Each row of a before or after table is a point. One or more steps were done to the points. Then noise was added and the rows were shuffled. The steps act on columns, c1 being the first. Write out the steps. A step turns or swaps two columns, mirrors them in a line or flattens them onto one, adds a multiple of one to another, or multiplies or shifts one. Angles are multiples of 10 degrees, from the lower column toward the higher: turns from -170 to 170, lines from 10 to 170 but not 90. Use the fewest steps. Two steps may share a column if one is a turn and the other turns, adds or multiplies; they go together, in the order done. Otherwise the lowest column goes first.
(in the rows, 128 means zero)

Before:
[[150 112]
 [174  99]
 [201 166]
 [107 141]
 [137 125]
 [106 117]
 [120  93]
 [147 144]
 [ 92 190]
 [142 141]
 [130 105]
 [167 166]]
After, 12 rows:
[[167 108]
 [109 174]
 [130 103]
 [151  79]
 [201  55]
 [106 152]
 [120 104]
 [174  29]
 [137 113]
 [141 119]
 [149 116]
 [ 93 244]]
Steps: add -1.5 times c1 to c2

Before, 14 rows:
[[160 163 126 117]
 [158  78  97 125]
 [146 229 205  93]
 [140 122 167 109]
 [178 159  94 144]
 [151 114  72 122]
 [128  44 126  93]
 [146 117 104 126]
 [115 128 130 100]
 [163 188 102 116]
 [136 176 107  82]
 [124 112  85 186]
 [ 54 106 119 174]
 [142 162  22 108]]
After:
[[158 199 137 168]
 [156  96  98  87]
 [ 68 184 114  96]
 [117 144 110 194]
 [139 144 128 111]
 [112 127 102 138]
 [136  81 123 117]
 [145  99  23 143]
 [195  53 188  69]
 [151  64 100 132]
 [123 125 160  97]
 [117  67  97 158]
 [ 71 136  99 136]
 [100 125  76 141]]
Steps: turn c1 and c2 by -130 degrees; turn c3 and c4 by -20 degrees

Before, 9 rows:
[[120  98  87  68 144  88 139 138 137]
 [139  82 142 131 217 128 108 115 111]
 [ 90 142  91 104 158 106 103  95  99]
 [ 82  69 155 180 183 135  52 140  77]
 [134 116 169  87  34 172  96  90  92]
 [152 123  67 114 112  41 113  96 128]
 [111  98 120 158 168 135  92 120 148]
 [142 141  86  97 113 147 102 131  85]
 [156 129 136 107  94  68 199 129 146]]
After, 9 rows:
[[151 122  64 102 110  20 111 155 129]
 [119  98  88  81 126  70 145 107 137]
 [156 127 137  84 146  48 223 157 146]
 [ 80  65 159 220 112 114  28  77  73]
 [110  98 117 189 103 114  81  97 149]
 [142 144  87  90 138 126  94 138  86]
 [139  81 137 192  72 107 103  61 111]
 [ 92 145  91 126  83  82  97 118 100]
 [137 113 169  24 143 154  88 229  91]]
Steps: add 0.7 times c5 to c4; turn c5 and c8 by -120 degrees; shift c6 by -20; multiply c7 by 1.3

Before (11 x 12):
[[113 131 188 108 131 142 195  91  77 140 113 134]
 [ 90 126 151 110 185  85 160  58 127  87 144 125]
 [141 122 183 123 144  84 221  87 115 120 115  85]
 [ 97 112  48 158  62  98 147 107 132 105  45 113]
 [104  89 140 119 152  67 181  78  65 140 154 111]
 [119 240 116 131 192 113 149 129 145 188 136  85]
 [118 150  76 145  81  99  88  92 101  83  83  55]
 [130 101  62 153 116 110  78 152 158  96  99  94]
 [148 149 118  83 170 129 222  99 106 108 160 114]
 [126 150  70 132  86  62 108 163 132  63 103 130]
 [182 220 124 131 193  99 121  67 141 188 143 122]]
After, 11 rows:
[[164  94 142 156 151  63 187 141  65 114 143 147]
 [124 243 115 133 194 111 154 124 144  90 130 185]
 [186 126 152 135 182  82 165 148 124 127 155  82]
 [164 108  49  56  57  96 148 123 133 110  70 103]
 [105 213 122 142 191  98 121 189 137 127 132 184]
 [119 102  59 105 113 105  75 119 153  97  95  96]
 [155 138 190 104 133 141 190 142  77 139 146 140]
 [148 148  67  94  74  99  82 146 100  56  99  81]
 [121 150  70 110  88  62 110 101 125 128 115  64]
 [119 146 114 143 171 128 224 159 106 118 183 104]
 [127 123 188 109 142  80 218 161 116  88 132 120]]
Steps: multiply c8 by 0.7; turn c1 and c8 by 150 degrees; turn c4 and c11 by -70 degrees; swap c10 and c12

Before (10 x 20):
[[ 91 126  61 130 162 116 166 103 188  91  88 133 167 119 121 113  56 133
   99  92]
 [150  96 141 155 122 128 146 121 100 138 121 125 132 130 157 120 117 161
  114 164]
 [127  87 151 120 125 120 135 113 105 143 165  76 123 126 133 146 138 130
  111 140]
 [133 138 163 112 132 144 139 146 121 153 121 108  95 190 126 182 123 151
  156 110]
 [143 108 146  68 144 135 115 168 121 169 120 101 100 163 113 141 137 129
  168 115]
 [145 131 104 126 121 151 131 142  94 146 149  71 101 127 119 128 130 115
  123 141]
 [ 99 112 135 125 102 132 155  89  93 164 166 137 118 109 108 111 139 123
  114 159]
 [ 67 111 119 158 154 114 130 101 151  89 128 155 133 120  82  95  71 160
   99 130]
 [ 93 129  94 147 147  96 164 174 175 148 118 115 153 177  74 123  65  94
  146  90]
 [127 142  83 144 157 108 161 137 145 149 112  74 178 198  83 119 125 122
  146 129]]
After:
[[129 145  83 146 157 102 161 137 147 149 110  78 179 179  81  64 130 120
  148 128]
 [ 89 127  59 132 164 110 166 105 187  87  86 137 166  69 123 128  56 129
   97  72]
 [146 129 102 125 123 159 130 146  93 145 151  73  99 120 118 128 130 112
  123 149]
 [133 140 161 113 131 147 139 145 123 155 118 110  93 248 125  99 121 153
  156 100]
 [101 115 136 123 101 131 156  90  94 165 166 134 119  81 109 138 136 124
  115 177]
 [ 91 128  99 150 148  85 165 176 175 150 117 115 150 174  70  86  67  96
  144  68]
 [140 111 143  68 140 135 117 166 118 170 118 101  98 216 112 103 134 133
  169 109]
 [ 66 114 118 159 154 105 131 103 149  87 127 158 135  54  81 121  74 161
  100 131]
 [148  96 140 158 123 127 146 119  99 136 122 123 132 103 160 123 118 161
  112 187]
 [127  88 152 120 127 118 132 116 105 141 164  73 126 121 133 141 139 133
  109 145]]
Steps: multiply c6 by 1.3; turn c14 and c16 by -60 degrees; add 1.5 times c19 to c14; multiply c20 by 1.6

Before, 12 rows:
[[115 135 163 131 136 138 123 134  51 132 149 187 136 119 119 107 162  81
  149 190 122 143 110 109 155 126 124 129 135 109 116  75]
 [130 136 144 140 183 134 135 120 105 129 129 115 145 145 128 125 145 153
  173 204 130 134 123 131 159 141 118 113 176 121 126 129]
 [125 143 123 130 130 125 126 127  98 134  87 147 122 142 121 110  57 137
   98 116 134  64 133 131 131 145 122 118 142 132 121 131]
 [105  84 169 129 147 122  98 143 156 108 101 112 125 109 131 115 114 152
  103 132 122 132 113 138 133 127 126 193 194 118 118 105]
 [227 103 141 149 137 124 111 127 100 109  89 113 121 141 113 134  60 119
  127 123 114 148 138 133 121 131 128 132 122 110 128 124]
 [126 146 148 110 142 138 155  92 141 134 106 115 140 134 103 154 157 159
  130 115 148  85 142 111 133 138 106 128 131 120  96  93]
 [133 112 127 121 195 119 150 147 146 147 156 122 122 147 104 107 158 166
  103 121 122 140 134 118 111 114 156 114 118 110  96 119]
 [111  65 129 109 149 118 148 106 169 157  91 120 151  70  98 125  86 162
  100 135 155 110 111 113 124 147 126 205 121 110 118  87]
 [118 119 150 138 144 130 156 118 107 169  90 129 158 141  99 122 135 148
  112 174 117 142 162  94 113 120 110 119 116 186 124 129]
 [127 128 138 160 128 133 149 141  77 114 128 120 131 139 149 128 153 148
  120 123 128 139 121  81 129 151 149 126 119 114 129 132]
 [106 140 146 110 120 124 131 147 130 141 147 146 179 141 195 157 149 135
  104 155 110 145 130 135 142 143 125 116 126 115 118 122]
 [115 138 134 148 122 154 156 149 135 117  98 116 144   7 141 127 155 165
  106 126 125  66 111  62 158 158 116 122 138 138 103 129]]
After (12 x 32):
[[113 132 164 132 130 139 122 139  96 138 151 186 130 136 121 105 160  81
  148 191 124 143 111 148 156 121 121 134 135 108 143  72]
 [117 141 138 149 111 156 158 140 133 127  96 117 144 187 144 132 154 165
  105 127 128  63 111  58 157  19 118 120 139 134 158 132]
 [227 106 138 149 136 122 111 134 114 105  86 115 129 117 114 134  57 121
  128 126 114 147 138 139 123 134 127 130 119 111 125 123]
 [138 112 127 118 166 115 150 183 134 138 160 124 159 130 104 107 159 165
  102 122 119 140 135 128 111 152 157 114 120 107 139 120]
 [107  85 169 126 139 125  98 152 139 110 100 111 138 143 131 113 113 150
  102 130 126 129 113 152 130 113 129 194 197 122 133 103]
 [112 117 151 133 154 128 156 134 123 187  86 126 115 125  97 119 133 151
  112 174 116 139 158  97 116 144 103 118 120 187 154 129]
 [131 135 142 143 175 130 136 157 119 144 130 117 117 108 126 125 144 157
  173 203 128 133 124 129 158 135 118 114 174 121 141 131]
 [106 141 148 110 108 121 127 136 132 174 146 149 108 110 195 162 149 132
  102 151 115 144 130 141 143 123 127 117 124 115 179 121]
 [126 145 125 133 132 122 126 130 116 128  86 151 136 106 120 113  57 139
   95 118 134  62 136 130 133 125 123 120 142 130 124 129]
 [127 145 148 111 162 141 155 112 135 144 106 111 147 119 106 150 155 163
  129 118 150  87 144 134 132 124 106 133 134 119 146  93]
 [117  69 130 107 158 116 145 124 145 174  92 121 125 148  99 124  88 161
   97 134 155 106 110 140 118  71 128 206 119 108 150  86]
 [128 129 141 160 120 133 150 142 108 117 126 120 129 102 147 129 153 147
  123 125 130 137 124  81 131 124 149 129 114 116 131 131]]
Steps: turn c5 and c8 by 40 degrees; multiply c9 by 0.4; add 0.7 times c13 to c10; turn c13 and c31 by 120 degrees; turn c14 and c26 by 130 degrees; add -0.7 times c32 to c24

Before, 12 rows:
[[192 120 115 124  81  93 125  80 134 141 179  74  49 176  96  88 143  38
   94 160 115 117 151 186 148 102 143  72  96  82  82 132  92  97  96 121
  138 105 107 126 111 119  85 132 145  77 114 115 150 211 136 105  96 125
  197  94  42 177 172 117 106  74 189 161]
 [167  29 171 146 131  86 173  97 188  72 175 143 131 104  87 100  83 157
  165  99 140  63 167 165  96 130 168 172 164 167 153 108 141 161 150  97
  197 166 204 144  72 103 107  82 114 135 188 173 147 188  75  99 139  64
  120 178 186 146 148 164 122 171 137 100]
 [134 123 127 148 155 113 156 130 100 102 124  97  77 144 178 107 120 113
  132 104 186 162  85 114 169  57 139 104  51  85  97 116  86 151  74 182
  161 102 134  62 117 151  73 125 104 127 156 110 130 104 154 136 142 157
  141 109 112 124  67  83 155 147  67 129]
 [196  86 123  84 100  75 132  95 160 137 168 130 112 144  65 123 145  84
  155 172 138  77 159 209  97 153 198 134 125 129 157  81 132 180 168  89
   95 107 185 121  88 114  71 126 152  63 117 102 162 176 123  94  88  63
  105  78 115 149 200 142  76 160 181 121]
 [114  92 177 140 165  87 155 134  75 104  83 107 135 110 179 103  71 168
  168  86 161 101  67  62  96 122  79 105 160 125 110 171  88 198  98  95
  216 123 117 140 127 136 103 114  63 149 177 178  88  95 138 161 176 104
  106 124 152  94 131  95 158 177 107 111]
 [ 80 102 202 137 187 114 210 129 121 117 117 169 168 119 119 138  65 104
   82 113  88  55  96 174 146 156 176 119 182 159 168 167 151 198 147 102
  135 166 215 126 154 152 118  98  35 152 212 174  71 203 137 114 183  40
  135 156  97  76 178 108  72 111 196 122]
 [211 135 105 120  92  65 112 150 171 195 120 126  70 161  93 122 189  33
   82 136 103  98 149 139 109 102 184  80 116  86 128 100 106  90 115 140
  114  95 129  79  74  92  85 119 150  58 128  79 133 151 119 106  90 130
  165  96  99 213 163 117 107  79 143 191]
 [194  64 144 107 101  74 168  96 165 135 141 137 134  87  87 118 130 129
  164 130  92 102 213 153  98 128 213 115 158  69 152 103 136 161 181 114
   94 114 145 163  61 140  83  93 120  83 127 111 144 209  79  99 132 106
  152 108 121 162 136 146  71 142 173  75]
 [170  96 109  90 142  85 130 101 135 158 144  68 109 159 117  80 182  81
   66 130 143 171 108  96 172 101 122  42  75 117  93 138 116  89 102 186
  171  59 102  49  93 103  60 111  96  94 102 100 155 120 216 138  64 186
  196  99  73 137 106 100 130 134 124 168]
 [126  38 151 149 138 176 183 142 127  99 109 157 175 108 157 126  80 141
  145  59 160  94  76 130  97 133 145 107 139 145 107 170  78 179  75  97
  168 103 165 160 134 151 144 134  86 155 163 163  97 143 103 177 168 121
  123 146 207  52 166 110  89 138 113 102]
 [153  96 170 108 135 121 125  91 107 163 176  45 114 197 158  89 141  82
   80  90 169 139  85  86 216  25 101  59 118  72  64 104  72 101  82 172
  147  65  88  20 108 103  97 123 135  51 138  96 120  86 163 119 130 149
  180 111  80 123 118 154 167 134 113 163]
 [133 114 182 170 196 146 179 107  66  69 147 175 152  82 124 155  75 144
  122  91 117 130 118 111  89 156 169 127 188 141 182 163  88 201 100 123
  188 107 175 118 166 104 129 148  52 132 186 197  42 159 109 156 141 106
   98 141 133  69 165  82 107 142 115  85]]
After:
[[124  39 151 146 143 179 185 141 127  95 119 156 176 106 157 127  80 138
  141  60 160  93  62 129  97 136 142 107 138 140 106 172 122 180  75  89
  168 105 166 165 122 152 114 136  85 159 167 164  96 144 100 177 167 119
  123 147 210  51 166 112  87 141 142 103]
 [111  92 177 140 166  86 156 135  74 103  86 104 136 105 181 103  71 168
  168  88 161 102  50  58  94 119  77 103 162 124 109 171 142 198 102  78
  213 123 119 138 130 139 104 117  63 151 178 175  88  91 137 161 173 105
  107 122 153  97 132  97 156 178 106 111]
 [133 114 188 173 195 143 178 111  70  69 152 174 150  84 124 158  74 147
  121  95 116 134  97 115  90 156 167 127 184 145 181 162 102 200 101 128
  187 107 175 117  94 106 118 147  52 129 183 198  40 159 108 154 143 104
   96 141 131  70 161  88 110 145 128  89]
 [163  28 169 147 129  88 173  97 186  72 201 143 128 107  87 104  83 157
  170  99 139  65 166 169  99 132 165 172 163 165 152 106 115 163 146 114
  198 167 205 144 188 104 138  84 107 132 187 171 146 190  73  97 138  61
  123 174 189 149 149 163 123 169 108 102]
 [153  96 168 107 135 123 129  96 110 165 168  50 112 199 156  89 143  81
   75  90 167 139  57  86 212  24 101  57 117  71  60 107 113 101  82 190
  146  65  88  16 144 104 114 123 135  48 138  98 118  87 164 122 128 149
  183 105  76 122 116 153 166 137  98 163]
 [193  63 142 111 100  72 167  99 169 134 153 137 135  88  86 117 131 128
  161 129  91 102 196 154  99 130 213 116 157  69 150 100  79 158 181 118
   94 118 142 167 196 143 172  89 118  82 128 109 148 206  80  99 131 105
  154 110 123 162 137 149  71 145  88  76]
 [190 117 114 121  82  94 127  80 136 145 196  69  46 175  97  85 143  34
   93 161 114 118 124 183 147 100 141  72  92  82  83 131  86  95  96 140
  139 108 110 124 142 117 190 131 147  80 117 116 146 212 135 103  93 124
  197  97  44 173 171 116 106  78  86 164]
 [169  95 112  87 148  83 132 101 138 162 122  69 108 159 122  80 184  81
   67 128 145 173 110  97 173  99 120  44  74 118  91 137 131  92 102 190
  167  60 106  46 162 103 120 111  99  94 101 101 152 120 217 141  60 188
  199 100  70 138 105  99 133 136  63 169]
 [ 79 103 197 139 186 113 215 127 123 114 123 167 166 120 121 137  66 107
   82 114  84  55 117 176 149 151 179 121 183 157 169 164 164 196 142  99
  135 171 211 128 100 151 195  99  36 154 212 173  69 202 134 110 183  39
  137 154  98  77 179 107  72 107 120 119]
 [131 122 129 145 154 114 159 131 101 104 102 100  76 144 173 106 122 113
  131 105 185 162  65 113 165  58 142 105  49  85  94 119 124 148  72 178
  160 106 135  63 137 152  66 124 104 126 157 111 133 106 153 136 143 161
  141 107 113 122  66  86 154 146  73 130]
 [192  87 123  87 100  71 134  96 160 136 193 127 114 143  65 123 149  84
  155 174 139  78 151 208  93 152 195 134 124 130 157  80 113 180 167 106
   95 108 188 119 164 109 178 124 150  68 117 101 165 171 121  95  91  64
  110  81 117 157 198 142  81 159  73 124]
 [210 133 103 120  93  62 113 152 172 196 111 122  69 163  93 126 189  34
   82 139 101 100 134 135 112 102 183  83 114  89 128 101 101  85 114 137
  111  96 129  81 183  93 140 122 152  60 131  80 131 149 118 103  91 127
  165  92  95 213 167 114 107  76  84 192]]
Steps: turn c11 and c36 by 20 degrees; multiply c11 by 1.3; turn c23 and c33 by -40 degrees; multiply c41 by -1; swap c43 and c63

Before, 13 rows:
[[116 123 169 120 126 135 136 139 132 153 132 146 125 131 133 126 141  89
  116 101 120 101 129 126 113 134 128 120 144 121 128 144 158 153 120 149
  135 125 134 134 130 132  91 122 140 116 135 128 103 107 158 110 113 127
  123 127 126 141 110 140 131 150 119 149]
 [119 107 196 117 125 107 136 149 126 144 135 140 141 107 149 114 113 123
  140 161 145 107 143 120 121 115 125 107 147 162 132 112 124 120 115 112
  139 124 139 132 143 133 137 111 133 151 118 101 147 174 133 115 119 117
  130 126 113 139 114 128 123  94 145 148]
 [120 106 113 118 131 139 150 124 125 132  98 125 139 147 105 106 121 129
  154 113 112 139 136  70 137 130 122 118 134 120 139  90 121 154 133 139
  149 114 137 113 120 123 135 140 129 129 131 104 116 106 115 112 115 116
  114 131  99 130 167 134 133  93 176 141]
 [117 121 113 125 135 136 142 126 127 158 131 132 132 143 141 112 138  81
  128 123 132 118 143 109 164 128 119 107 150 152 117 126 138  91 119 137
  120 119 142 124 133 135 136 154 126 117 134 124 106 109 116 122 124 139
  133 123 131 139 219 137 132 145 147 137]
 [120 134 125 132 123 139 177 165 130 138 123 120 123 133 120 126 108 134
  129 128 137 100 143 121 139 126 127 122 136 137 117 121 141 143 134 145
   47 141 120 135 130 130 133 109 128 114 137 140 122 116 115 124 117 123
  129 124 122 141 123 122 121 119 119 139]
 [124 110 107 143 133  99 144 144 126 140 114 135 135 142 142 119 119 131
  125 112 114 159 116 137  99 111 113 119 146 131 115 144 123 149 132 149
  120 114 147 130 129 129 133 115  77 119 128 102  99 116 128 121 125 116
  115 125  92 124 107 127 117  87 148 143]
 [125 107 107 122 126  95 127 131 119 133 134 146 105 138 139 100 125 135
  176 108 114 104 123 119 104 112 121 138  65 177 127  88 145  98 131  96
  148 123 124 109 114 128 143 116 140 137 132 144 133 122 116 111 119 124
  126 120  94 118 117 145 132 130 130 106]
 [140 124 110 139 122 138 133 131 104 134 133 143 135 127 133 128 130 122
  133 128 111 124 114 134 106 115 127 134 110 149 150 138 122 144 137 134
  144 118 126 124 137 124 132 112 133 123 113 122 100 126 120 116 120 124
  100 129 130 142 139 118 132 101 150 148]
 [123 113 116 138 140 127 130 123  99 137 134 117 124 146 149 118 112  95
  130 134 112 109 139 115 143 130  85 116 148 123 127 139 123 151 126 144
  144 123 128 128 115 137  81 135 129 130 118 149 102 106 125 113 132 110
   98 137 120 127 104 158  86 102 123 148]
 [116 111 117 128 143 125 134 126 119 132 129 138 140 142 142 120 127 117
  192 108 158 108  98 141 114 114 131 204 145 132 134 132 121 153 129 151
  117 123 134 127 121 129 128 113 146 116 120 149 118 158 115 118 118 128
  127 126 123 102 105 151 131 107 122 145]
 [124 137 115 143 127 137 139 151 130 130 133 131 140 149 137 126 114 130
  118 107 108 102 141 120 131 143 128 126  90 127 119 120 139 140  94 144
  147 143 122 132 129 125 130 125 134 135 137 104 151 114 143 125 138 125
  135 123 114 121 125 125 113  86 163   7]
 [127 114 124 145 127 123 123 126 123 139 119 128 130 119 105 118 123 133
  121 112 119 126 138 128 109 132 123 109 117 124 119 148 126 151 132 135
  139 137 142 129 117 142 140 110 147 116 122 103 127 126 117 108 123 114
  131 120 128 117 122 123  94  84 117 121]
 [120 111 131  96 122 105 126 122 130 131 111 143 137 148 148 106 112 133
  120 101 113 116 132 139 111 126 120 112 145 131 132 123 126 147 119 138
  123 122 124 104 124 151 139 114  77 141 139 131 116 170 124 106 127 114
   63 120 120 131 118 132  99  91 117 148]]
After (13 x 64):
[[125 127 117 143 127 136 139 151 130 126 133 131 140 150 136 126 114 131
  147 107 106 103 142 120 131 143 127 127  90 128 121 122 141 140  99 145
  148 144 121 131 129 139 132 129 134 135 137 103 141 116 142 125 138 125
  135 122 116 132 127 124 112  87 162   6]
 [115 125 170 119 127 134 135 140 132 101 133 147 126 131 132 127 141  89
  102 101 120 101 129 127 113 134 128 120 144 121 128 143 131 152 119 149
  135 125 133 134 130 132  91 121 140 116 134 127 135 108 159 109 113 126
  125 126 127 163 110 143 130 151 120 150]
 [125 121 108 121 125  96 127 132 119 124 135 147 104 139 139 102 126 136
  141 108 114 104 123 119 103 111 121 138  66 177 128  88 145  98 131  96
  148 123 124 110 114 128 143 112 140 138 132 144  82 122 117 110 118 123
  126 120  94 139 117 151 133 130 131 106]
 [120 119 195 116 125 107 137 148 126 114 136 139 141 107 149 115 113 124
  149 162 144 107 143 118 123 116 125 106 146 161 132 112 116 121 118 111
  140 124 140 132 141 133 138 108 132 151 118 101 120 174 132 115 119 118
  130 127 111 131 113 129 124  93 146 148]
 [119 135 113 124 134 137 142 126 126  99 132 132 132 143 140 112 139  81
  106 125 133 118 144 111 164 128 120 106 151 152 116 124 124  92 116 136
  119 118 142 123 133 133 137 150 127 116 134 124 126 108 118 121 124 141
  135 124 131 141 220 139 133 147 147 139]
 [124 121 107 142 132  99 145 143 125 115 115 136 134 143 142 119 118 130
   98 113 114 159 116 136  98 111 114 119 147 131 114 144 128 148 133 149
  119 112 145 132 130 126 133 110  77 118 128 103 125 116 128 122 123 116
  116 124  93 123 107 126 118  87 148 144]
 [127 120 123 146 127 124 123 126 123 116 119 128 129 119 106 118 122 131
  126 113 118 125 138 127 109 132 124 109 119 125 117 148 137 152 127 134
  139 137 142 127 117 128 142 107 146 116 122 101 134 128 117 110 123 114
  130 121 128 121 123 121  93  84 117 122]
 [120 129 112 119 130 138 150 124 123 124  99 125 139 146 106 107 120 130
  120 111 111 139 136  71 137 130 122 118 134 120 139  90 123 155 134 140
  150 114 137 113 121 125 137 130 130 128 132 104 100 105 114 112 116 115
  115 132  97 125 167 134 134  92 175 142]
 [142 123 109 140 121 138 132 133 104 122 132 143 134 128 133 130 128 122
  103 128 112 124 114 133 104 115 127 134 111 151 150 138 114 145 137 134
  144 118 125 123 137 126 131 113 134 122 113 123 119 124 120 117 118 126
  101 130 131 129 139 116 132 101 149 148]
 [116 121 116 127 142 124 135 125 118 124 128 138 141 142 142 122 127 116
  129 108 158 109  99 142 114 114 131 205 145 131 134 130 145 153 129 152
  116 124 134 128 121 127 128 108 147 116 119 149  63 158 115 118 118 129
  126 126 124 108 105 158 131 107 123 144]
 [120 121 131  95 123 105 126 123 131 124 111 142 137 149 148 105 111 134
  114 101 114 116 133 139 111 127 120 114 144 132 132 122 125 145 113 138
  124 122 124 103 124 133 139 109  76 141 138 130 133 170 125 107 126 115
   62 122 120 129 118 133 100  92 117 148]
 [124 129 117 138 141 126 129 122 100 119 133 118 125 146 148 118 111  95
  102 135 112 108 138 115 144 129  85 117 147 124 127 140 127 150 123 143
  145 122 128 129 114 129  81 129 130 130 118 148 121 106 125 113 132 111
  100 138 119 124 105 168  87 101 125 147]
 [121 123 125 132 123 141 177 165 130 119 123 120 122 132 121 126 108 134
  121 127 136 100 142 122 138 126 129 122 136 135 116 122 123 143 133 145
   46 142 121 135 130 127 132 114 128 114 137 141 125 116 115 122 118 124
  131 124 121 146 123 119 120 119 119 140]]
Steps: flatten c2 and c44 onto the line at 70 degrees; multiply c10 by -1; turn c19 and c49 by -80 degrees; turn c33 and c58 by 60 degrees; flatten c35 and c42 onto the line at 160 degrees; multiply c60 by 1.3
